Every row gives one point. Each copy is the shape, with its points in the same order, stretched, turned, moved and blurred by noise. Is it also mirrored, or only turned?

Shape, 5 rows:
[[-0.32 -0.31]
 [ 0.28  0.53]
 [ 0.14 -0.09]
 [ 0.32  0.11]
 [-0.32 -0.20]]
Copy 1:
[[ 0.09 -0.42]
 [ 0.16  0.49]
 [-0.10  0.01]
 [-0.12  0.23]
 [ 0.17 -0.36]]
Copy 1 is: mirrored
Copy 2:
[[-0.41  0.12]
 [ 0.51  0.31]
 [ 0.05 -0.09]
 [ 0.34 -0.04]
 [-0.30  0.17]]
Copy 2 is: only turned
Copy 3 (5 x 2):
[[-0.46 -0.02]
 [ 0.46  0.10]
 [-0.03 -0.19]
 [ 0.23 -0.19]
 [-0.43  0.11]]
Copy 3 is: only turned

Shape (10 x 4):
[[-0.12 -0.08 -0.01  0.11]
 [-0.55 -0.19 -0.02 -0.04]
 [-0.13 -0.46 -0.10  0.24]
 [ 0.03  0.00  0.27 -0.21]
 [ 0.27  0.10  0.02 -0.09]
 [ 0.04  0.00 -0.54 -0.20]
 [ 0.36  0.20  0.09  0.02]
 [ 0.51  0.13  0.15 -0.18]
 [-0.53 -0.52  0.01 -0.19]
 [-0.33  0.40 -0.27 -0.12]]
Copy 1, 10 rows:
[[ 0.04 -0.16 -0.01 -0.02]
 [-0.28 -0.07  0.25 -0.11]
 [-0.08 -0.26 -0.22 -0.26]
 [ 0.02  0.18 -0.01  0.02]
 [ 0.41  0.01 -0.10  0.12]
 [ 0.56 -0.15  0.26 -0.20]
 [ 0.39  0.03 -0.11  0.31]
 [ 0.45  0.19 -0.28  0.22]
 [-0.32  0.04  0.00 -0.51]
 [ 0.25 -0.16  0.62  0.23]]
Copy 1 is: mirrored
Copy 2:
[[ 0.04 -0.20 -0.04 -0.10]
 [-0.16 -0.37 -0.02 -0.45]
 [ 0.11 -0.67  0.00 -0.07]
 [ 0.29  0.19  0.27 -0.18]
 [ 0.38  0.25 -0.13 -0.06]
 [ 0.30 -0.05 -0.69 -0.40]
 [ 0.39  0.36 -0.11  0.12]
 [ 0.60  0.40  0.01  0.06]
 [ 0.06 -0.61  0.24 -0.55]
 [-0.27  0.24 -0.44 -0.44]]
Copy 2 is: only turned
Copy 3 (10 x 4):
[[ 0.05 -0.18 -0.02 -0.19]
 [-0.07 -0.65 -0.19 -0.08]
 [ 0.44 -0.45  0.19 -0.04]
 [-0.21 -0.14  0.17  0.19]
 [ 0.07  0.28 -0.03  0.11]
 [ 0.45 -0.04 -0.47  0.13]
 [-0.02  0.35  0.02 -0.05]
 [-0.04  0.51  0.19  0.13]
 [ 0.13 -0.81  0.07  0.22]
 [-0.15 -0.15 -0.69 -0.10]]
Copy 3 is: mirrored
Copy 4 (10 x 4):
[[ 0.20  0.01  0.01  0.07]
 [ 0.11  0.27 -0.28  0.04]
 [ 0.55  0.07 -0.10 -0.14]
 [-0.12  0.25  0.21 -0.18]
 [ 0.04 -0.15  0.28 -0.24]
 [ 0.00 -0.39 -0.19 -0.40]
 [-0.04 -0.17  0.47 -0.11]
 [-0.05 -0.07  0.53 -0.32]
 [ 0.24  0.42 -0.44 -0.20]
 [-0.35 -0.14 -0.24  0.20]]
Copy 4 is: mirrored
